Every row gives one point. The window is the flat piece filled in between its corners: a triangle in 3 columns, a solid with four corners in 4, and so on. A path goes straight from each point to the next, and from the last back to the first. List the points from which the path goes on through the window.
In the rows, 128 means zero.

Window:
[[142  83 116 179]
 [ 91 201  98 121]
 [ 86  49 174 135]
 [173 138 196 136]]
Path:
(1): [139 102  98 127]
(2): [111 146 136 180]
(3): [ 76 141 126 172]
(4): [124 149  52  87]
(5): [ 88 149  86 105]
(6): [ 76 161 111 189]
(7): [ 83 152 130 183]
(8): [137 127 106 110]
(9): [116 129 144 101]
(10): [ 93 139 177 163]
(11): [101 151 170 132]
(12): [132 104 120  79]
(13): [144 137 138  97]
(14): [104 170 186 138]
(15): [104  92 172 216]
(16): [153  77 101 121]
Through the window after points: 1, 7, 15

Window (6 x 6):
[[123  76 161  87  29 146]
 [120 190 121  85 133 154]
 [165 189 154 133 128 168]
 [148 139  92 137 133 122]
 [ 74 106 119 176 148  94]
 [ 91  64 133 163 189  28]]
Path:
(1): [143 110 120  82 143 198]
(2): [106 186 138 115  79  93]
(3): [116 115 126 143  48  43]
(4): [115  65 165  99 153 172]
(5): [152  83 102 137 163 166]
(6): [124 184 101 139 104  71]
(7): [106 200 138 133 105  85]
(8): [121 153 116  93 145 160]
(9): [115  75 128 150 126 122]
(10): [107 127 146 150  77  63]
(11): [123 116 131 148 122  69]
(12): [113  50 113 138 140 177]
(13): [144 154 124  92 138 160]
(14): [114 210 131 117  83  98]
(15): [116 144 125 120  86  97]
(16): [136 110 131 103 109 157]
Through the window after points: 1, 3, 5, 7, 15

Window, 8 rows:
[[168 122 119 107 106 170 161 137]
 [134 151 131 178 140 143  54  68]
 [ 65 151  75 135 127 133 132  59]
 [135  99  87 153 187 132   7 102]
 [164  94 141 119  87 115 123 144]
 [100 115 129 195 161 129 133  79]
 [210 115 129  85 166  69 124 185]
 [145 117 165 110 146 136  84 156]]
Path:
(1): [162 107 113 110 179 118  72  63]
(2): [140 139 118 152 126 133  62 158]
(3): [118 144 112 172 122 146 123 139]
(4): [156  92 129  93 118 114 104  93]
(5): [145 107 138 116 173 119 116  51]
(6): [117 136 117 179 144 134 107 124]
(7): [107 158 120 175 132 122  79 153]
(8): [168  90 116  95 178 144  87  66]
(9): [160 122 141 112 130 139 130  96]
(10): [128 127 120 141 124 133 124 142]
(11): [165 127 109 117 142 125 115 162]
(12): [182 104 143  95 165  70 117 106]
Through the window after points: 3, 11

Window (9 x 9):
[[123 123  59  53 187 155 221 117 107]
 [171 133 136 149 117  89  66  96 109]
 [117  80 183 166 123  56 147 147 190]
 [155  82  76 167 119  92 204 100 153]
 [105 175  87 114  96  73  91 122  62]
 [ 91 186 103 159  91 115  62  63  98]
 [137 118  61 145 149  88 133 151 175]
 [ 88 140 121  94  61 181 103 134  62]
 [139 248  78 148  80 127 107 103  83]]
Path:
(1): [119 124 147 204 136  98 161 154 101]
(2): [146 168  44  79 109  77 107  74 166]
(3): [108 172  95  87  90 112 122  89 151]
(4): [134 133 105 166 125 129 131 129 115]
(5): [133 147  66 128 138 135 154 124  82]
(6): [136 138  72  52 107 111 120  67 167]
(7): [147 127 113 105 104 105 114  84 137]
(8): [149 148 122 172 120 118  98 116 104]
(9): [112 144  90 129 142 139 137 127  83]
(10): [137 151  71  66 101 117 145  89 113]
(11): [128 141  97 125 107  80 112 103 148]
(12): [164 147 134 199 145  89 122 122 103]
(13): [155 119  93 178 167 125 203 148  55]
(14): [114 131  84  67 102 112 120 122 150]
(15): [116 161 100  66  96  96 102  91 144]
(16): [126 161 103 162 117 106 100 137 107]
Through the window after points: none
